Rows are points. The last column is the point's height on a tilted bowl or saddle (a function of degree 2), plus a little noise. Count its main directions that bend up, bend down and stay straight.

Points (15 x 4):
[[-0.20 -0.28 -0.37  0.05]
 [-0.45  0.59 -0.52  0.19]
 [ 0.35 -0.12 -0.28 -0.01]
 [ 0.24 -0.39  0.37  0.84]
 [-0.05 -0.27  0.05  0.35]
 [-0.15  0.48  0.22  0.14]
 [-0.30  0.09 -0.06  0.09]
 [-0.50  0.24  0.07 -0.02]
 [ 0.00 -0.15  0.64  0.47]
 [ 0.27 -0.17  0.31  0.66]
 [-0.45 -0.44  0.19  0.36]
 [-0.08  0.27  0.85 -0.02]
 [-0.95 -0.51 -0.16  0.49]
 [ 0.13  0.24 -0.43 -0.15]
 [-0.04  0.04  0.56  0.29]]
Directions: 2 up, 1 down, 0 straight

Points (16 x 4):
[[ 0.09 -0.47 -0.22 -0.59]
 [ 0.27  0.50 -0.12 -0.34]
 [ 0.08 -0.10  0.36 -0.08]
 [-0.27  0.37  0.87 -0.55]
 [-0.43  0.05  0.13 -0.27]
 [-0.40 -0.41  0.25 -0.49]
 [-0.27 -0.17 -0.07 -0.28]
 [ 0.34 -0.15  0.31 -0.19]
 [-0.46  0.30 -0.38 -0.26]
 [-0.13 -0.14  0.13 -0.15]
 [-0.14  0.34 -0.05 -0.15]
 [-0.50  0.01  1.15 -0.53]
 [ 0.05  0.73 -0.19 -0.43]
 [ 0.05 -0.12  0.00 -0.15]
 [ 0.14  0.18 -0.28 -0.15]
 [-0.51 -0.50  0.60 -0.57]]
Directions: 0 up, 2 down, 1 straight

Points, 24 rows:
[[-0.15 -0.08  0.28  0.78  0.19]
 [-0.21 -0.22 -0.72 -0.20  0.47]
 [ 0.21  0.03 -0.23  0.21  0.09]
 [-0.03 -0.03 -0.01 -0.03 -0.11]
 [-0.25 -0.12  0.14 -0.35 -0.02]
 [ 0.06  0.21  0.47  0.48  0.18]
 [-0.14  0.62  0.23  0.06  0.26]
 [-0.11 -0.37 -0.17 -0.33  0.09]
 [-0.45 -0.32  0.09  0.19 -0.06]
 [ 0.26 -0.28  0.02 -0.32  0.07]
 [ 0.09  0.08 -0.38  0.65  0.39]
 [ 0.23 -0.26  1.08  0.05  0.63]
 [-0.13 -0.08  0.52 -0.54  0.20]
 [ 0.21 -0.12 -0.03  0.65  0.27]
 [ 0.69 -0.36 -0.59  0.20  0.84]
 [ 0.03 -0.21  0.53 -0.16  0.03]
 [ 0.43 -0.40 -0.05 -0.32  0.22]
 [ 0.20  0.04 -0.14  0.43  0.14]
 [ 0.14  0.34 -0.26  0.48  0.33]
 [-0.95  0.45  0.13  0.12  0.41]
 [-0.13  0.32 -0.21 -0.30  0.15]
 [-0.54  0.39 -0.73 -0.15  0.71]
 [ 0.49  0.60  0.56 -0.35  0.70]
 [ 0.63 -0.18  0.24  0.24  0.33]]
Directions: 4 up, 0 down, 0 straight

Points (23 x 5):
[[-0.23  0.11 -0.53 -0.14  0.14]
 [ 0.30 -0.28 -0.21 -0.17 -0.04]
 [ 0.27 -0.59  0.00  0.04 -0.19]
 [ 0.01  0.21 -0.18 -0.02  0.14]
 [-0.57  0.43  0.16  0.28 -0.32]
 [-0.87 -0.45 -0.49  0.46 -0.52]
 [ 0.16 -0.24  0.43  0.67 -0.40]
 [ 0.00 -0.28 -0.09  0.12  0.18]
 [-0.56  0.13 -0.03 -0.28  0.09]
 [-0.03  0.67 -0.15  0.17 -0.39]
 [ 0.13 -0.43  0.11 -0.24 -0.03]
 [-0.48  0.35  0.05 -0.14 -0.01]
 [-0.28 -0.51 -0.10 -0.21  0.06]
 [ 0.57 -0.29 -0.60  0.26 -0.74]
 [-0.37 -0.32  0.13 -0.31  0.07]
 [ 0.09 -0.29  0.65  0.00 -0.26]
 [-0.20 -0.16 -0.06  0.21  0.22]
 [-0.25  0.22  0.31  0.03  0.02]
 [ 0.41 -0.13 -0.13  0.04 -0.07]
 [ 0.08 -0.98  0.09  0.44 -0.86]
 [-0.65  0.30 -0.49  0.74 -0.72]
 [ 0.18 -0.69  0.37  0.39 -0.49]
 [-0.49 -0.31  0.02 -0.80 -0.36]]
Directions: 0 up, 4 down, 0 straight

Points:
[[-0.20 -0.35 -0.51 -0.18  0.10]
 [ 0.32  0.22 -0.29 -0.17  0.16]
 [ 0.16  0.88  0.09  0.09  0.51]
 [-0.04  0.68 -0.97 -0.57  1.02]
 [ 0.13  0.58  0.24  0.68  0.74]
 [ 0.24 -0.09 -0.16  0.57  0.28]
 [-0.53  0.16  0.65 -0.16 -0.45]
 [ 0.17 -0.05  0.09 -0.25  0.01]
 [-0.41  0.22 -0.57 -0.59  0.39]
 [-0.57  0.39 -0.04  0.03 -0.14]
 [ 0.35  0.73 -0.10 -0.07  0.44]
 [-0.52 -0.04 -0.13 -0.51  0.05]
 [-0.45  0.29 -0.20 -0.42  0.06]
 [ 0.14 -0.16  0.49  0.26  0.28]
 [ 0.22 -0.49 -0.26  0.03  0.11]
 [ 0.27 -0.02  0.44 -0.07 -0.01]
 [ 0.60 -0.21  0.23  0.20  0.19]
 [ 0.04  0.23 -0.25  0.28  0.20]
 [ 0.02 -0.27 -0.02 -0.26  0.09]
 [ 0.45 -0.17  0.22  0.58  0.51]
 [-0.20  0.29 -0.14  0.13  0.09]
 [-0.42 -0.62  0.28 -0.69  0.33]
 [ 0.32  0.22  0.26  0.09  0.14]]
Directions: 2 up, 2 down, 0 straight

Points:
[[-0.02 -0.21 -0.97  0.38 -0.69  0.31  0.78]
 [-0.02 -0.29  0.02  0.30 -0.13 -0.05  0.06]
 [-0.35 -0.04 -0.36  0.18 -0.12  0.36  0.24]
 [ 0.01 -0.20  0.08  1.17  0.39 -0.35  0.34]
 [ 0.08  0.44  0.24  0.51 -0.34  0.62  0.08]
 [ 0.42  0.02  0.32  0.10  0.16 -0.44  0.09]
 [-0.30 -0.01 -0.45  0.02  0.64 -0.08 -0.01]
 [-0.03 -0.32  0.08 -0.04  0.51  0.52  0.16]
 [ 0.53 -0.13  0.09  0.11  0.55  0.20  0.02]
 [-0.30  0.00 -0.02  0.34 -0.20 -0.15  0.12]
 [-0.24  0.06 -0.20 -0.26 -0.37  0.04  0.34]
 [-0.09  0.18  0.26  0.03  0.50 -0.21  0.06]
 [-0.39  0.05  0.15 -0.71 -0.01 -0.21  0.51]
 [-0.44  0.45  0.04 -0.36 -0.38  0.28  0.47]
 [-0.24  0.48  0.07 -0.92 -0.18  0.51  0.84]
 [ 0.22 -0.37 -0.03 -0.54  0.04 -0.70  0.32]
 [ 0.53  0.71 -0.66  0.09  0.27  0.50  0.29]
 [ 0.47 -0.80  0.41  0.37  0.25  0.08  0.26]
 [ 0.64  0.22 -0.19 -0.25 -0.02 -0.32  0.19]
 [ 0.13 -0.12  0.08 -0.10 -0.08 -0.22  0.09]
 [ 0.11 -0.16 -0.35 -0.05  0.38 -0.06 -0.04]
 [-0.25  0.30  0.18 -0.08  0.44  0.29  0.15]
 [ 0.16 -0.12  0.30  0.25  0.39  0.03  0.01]
 [-0.57 -0.03  0.33  0.17 -0.05  0.25  0.27]
 [ 0.21 -0.62 -0.08 -0.53  0.59 -0.44  0.14]
 [ 0.17 -0.11 -0.32 -0.06 -0.20  0.10  0.17]
 [-0.58  0.27  0.26 -0.42 -0.05  0.36  0.49]
 [ 0.38  0.05  0.11  0.05 -0.20  0.21  0.11]
 [ 0.13  0.13  0.00 -0.05  0.46 -0.20 -0.05]
 [-0.05  0.42 -0.38  0.51  0.49  0.57  0.18]
 [-0.16 -0.76  0.09 -0.29  0.09 -0.12  0.34]
 [-0.17  0.23  0.06  0.32 -0.19  0.67  0.15]
 [-0.27 -0.76 -0.26 -1.00 -0.06  0.45  1.30]
 [-0.27 -0.58 -0.45  0.35 -0.46 -0.18  0.40]
 [-0.82  0.53 -0.04 -0.08  0.25 -0.12  0.46]
 [-0.54  0.02 -0.73 -0.01  0.46 -0.62  0.09]
 [ 0.42  0.31 -0.29  0.11 -0.61 -0.76  0.39]
 [ 0.07 -0.16 -0.53  0.95  0.15 -0.65  0.21]
 [ 0.51 -0.36 -0.53  0.17 -0.42  0.39  0.48]
 [ 0.16 -0.06 -0.01 -0.07 -0.60 -0.34  0.33]
 [-0.35  0.19  0.56 -0.20  0.08  0.22  0.31]
 [ 0.28 -0.08 -0.68  0.30 -0.43 -0.51  0.28]
 [ 0.47  0.32 -0.23 -0.12 -0.09  0.06  0.13]]
Directions: 5 up, 0 down, 1 straight

Points:
[[ 0.07 -0.46 -0.15  0.34 -0.21 -0.17  0.17]
 [-0.08  0.10  0.01  0.01  0.34 -0.15 -0.13]
 [ 0.61  0.23 -0.02  0.22 -0.32 -0.53  0.18]
 [ 0.43  0.15  0.15 -0.24  0.31 -0.08 -0.39]
 [ 0.15 -0.83  0.88 -0.19  0.23  0.27 -0.04]
 [-0.46  0.05  0.23  0.41  0.01  0.33 -0.19]
 [ 0.08 -0.36 -0.40 -0.14  0.21 -0.37 -0.30]
 [ 0.45  0.48  0.18 -0.93 -0.41 -0.13 -0.89]
 [-0.20  0.11  0.31 -0.08 -0.51  0.75 -0.07]
 [ 0.12 -0.26  0.32 -0.20  0.07  0.47 -0.27]
 [ 0.70  0.27  0.00  0.12 -0.11  0.42  0.12]
 [-0.21  0.25 -0.18 -0.61  0.07  0.22 -0.24]
 [ 0.30  0.41 -0.28 -0.07 -0.26  0.14 -0.04]
 [-0.03 -0.33 -0.01 -0.38  0.14  0.03 -0.23]
 [-0.28  0.06  0.16  0.48  0.32  0.09  0.01]
 [-0.39 -0.70 -0.19  0.09 -0.49  0.49 -0.17]
 [-0.61  0.09  0.14 -0.62 -0.05 -0.32 -0.10]
 [ 0.89  0.36  0.01 -0.11 -0.77  0.36  0.53]
 [-0.02 -0.03  0.21  0.10 -0.15 -0.08  0.03]
 [ 0.21  0.59 -0.24 -0.69  0.02 -0.74 -1.17]
 [-0.25 -0.10 -0.19 -0.23 -0.33 -0.24 -0.11]
 [-0.21  0.05 -0.94  0.60  0.06 -0.03 -0.26]
 [ 0.31 -0.23 -0.65 -0.33  0.35 -0.24 -0.35]
 [ 0.13  0.32 -0.34 -0.16 -0.15  0.38 -0.06]
 [-0.07  0.83 -0.19 -0.04  0.43 -0.18 -0.52]
 [ 0.51 -0.08  0.04 -0.01  0.34  0.22 -0.04]
 [ 0.10  0.01  0.52 -0.03 -0.33  0.14  0.03]
 [-0.51  0.51 -0.07  0.48 -0.14  0.04 -0.42]
 [ 0.18  0.56 -0.14 -0.52  0.00  0.03 -0.56]
 [-0.14  0.15  0.02 -0.14  0.15  0.32 -0.23]
 [ 0.56  0.02 -0.70  0.01 -0.19  0.31  0.32]
 [ 0.17  0.08 -0.03 -0.18  0.47  0.18 -0.18]
 [-0.28  0.47  0.41  0.84 -0.25  0.20 -0.17]
 [-0.17  0.63 -0.18  0.26 -0.04 -0.19 -0.40]
 [-0.01  0.81  0.18  0.17  0.21 -0.32 -0.68]
 [-0.07  0.26 -0.16  0.33 -0.37 -0.44 -0.09]
 [ 0.07 -0.33 -0.30 -0.30  0.95 -0.08  0.10]
 [-0.34 -0.14 -0.62 -0.03 -0.44  0.03 -0.16]
 [-0.43 -0.16  0.04  0.13  0.49  1.07 -0.49]
 [ 0.85 -0.64  0.00 -0.13  0.89 -0.15  0.10]
 [-0.46  0.39  0.94  0.60 -0.67 -0.28  0.26]
 [-0.33 -0.25  0.53  0.14  0.80  0.50  0.03]
 [ 0.01  0.33  0.30 -0.65  0.10 -0.53 -0.80]
 [-0.20 -0.21  0.42  0.24 -0.19 -0.19  0.24]
 [ 0.15  0.54 -0.58 -0.36  0.08  0.00 -0.26]
 [-0.24  0.53  0.05 -0.38 -0.03 -0.23 -0.55]
 [ 0.22 -0.19 -0.06 -0.27 -0.33 -0.71 -0.22]
 [ 0.02  0.45 -0.08 -0.28  0.39 -0.01 -0.38]]
Directions: 3 up, 3 down, 0 straight
